Every row gives one point. Each copy is the shape, with its points in the same order, turned, moved and blurred by noise. Say if it was mirrored as well.
In the rows, 100 means zero.

Shape, 7 rows:
array([[188,  86],
       [101,  98],
       [100,  84],
       [102,  91],
       [ 61,  93],
       [ 91,  99],
       [113, 126]])
Copy 1:
array([[  5, 127],
       [ 95, 108],
       [ 91,  93],
       [ 95, 101],
       [131,  88],
       [107, 107],
       [ 94, 137]])
Copy 1 is: mirrored
Copy 2, 7 rows:
array([[ 32,  45],
       [ 97, 111],
       [ 83, 119],
       [ 91, 111],
       [114, 144],
       [ 94, 116],
       [109,  79]])
Copy 2 is: only turned
Copy 3, 7 rows:
array([[181,  82],
       [ 93, 107],
       [ 99, 112],
       [107, 105],
       [ 52, 111],
       [ 78, 103],
       [ 88,  75]])
Copy 3 is: mirrored
Copy 4:
array([[136, 180],
       [ 96, 101],
       [111,  96],
       [104, 101],
       [ 88,  62],
       [ 94,  93],
       [ 74, 121]])
Copy 4 is: only turned

Shape (10 x 4):
array([[156, 102, 122,  74],
       [136, 103,  71,  71],
       [ 88, 147,  60, 103],
       [114, 141, 105, 156],
       [ 76,  99, 110,  58],
       [ 84,  87, 128,  53],
       [102,  94,  96, 145],
       [ 85,  69,  66, 119],
       [ 94, 107,  48, 143],
       [ 84, 100, 103,  53]])
Copy 1:
array([[129,  86, 143,  80],
       [114, 104, 114,  41],
       [ 88, 152,  65,  61],
       [130, 124,  58, 120],
       [ 51, 110, 124,  79],
       [ 46,  96, 135,  84],
       [101,  86,  51, 106],
       [ 72,  69,  55,  70],
       [ 94, 102,  32,  65],
       [ 55, 111, 127,  68]])
Copy 1 is: only turned
Copy 2:
array([[ 34, 112,  99,  96],
       [ 60,  78,  90, 132],
       [103,  36,  72,  95],
       [ 99,  90,  36,  58],
       [ 97,  82, 141,  99],
       [ 88, 100, 153,  95],
       [118, 111,  59,  93],
       [131,  99,  77, 133],
       [128,  74,  40, 119],
       [ 90,  76, 141, 108]])
Copy 2 is: mirrored
Copy 3:
array([[161,  77, 123, 114],
       [147,  61,  84,  83],
       [ 95, 106,  85,  49],
       [110, 150,  95, 106],
       [ 91,  54, 123,  98],
       [ 93,  42, 136, 113],
       [ 95, 123,  77, 133],
       [ 85,  83,  58, 115],
       [ 98, 119,  43,  92],
       [ 98,  49, 115,  83]])
Copy 3 is: only turned
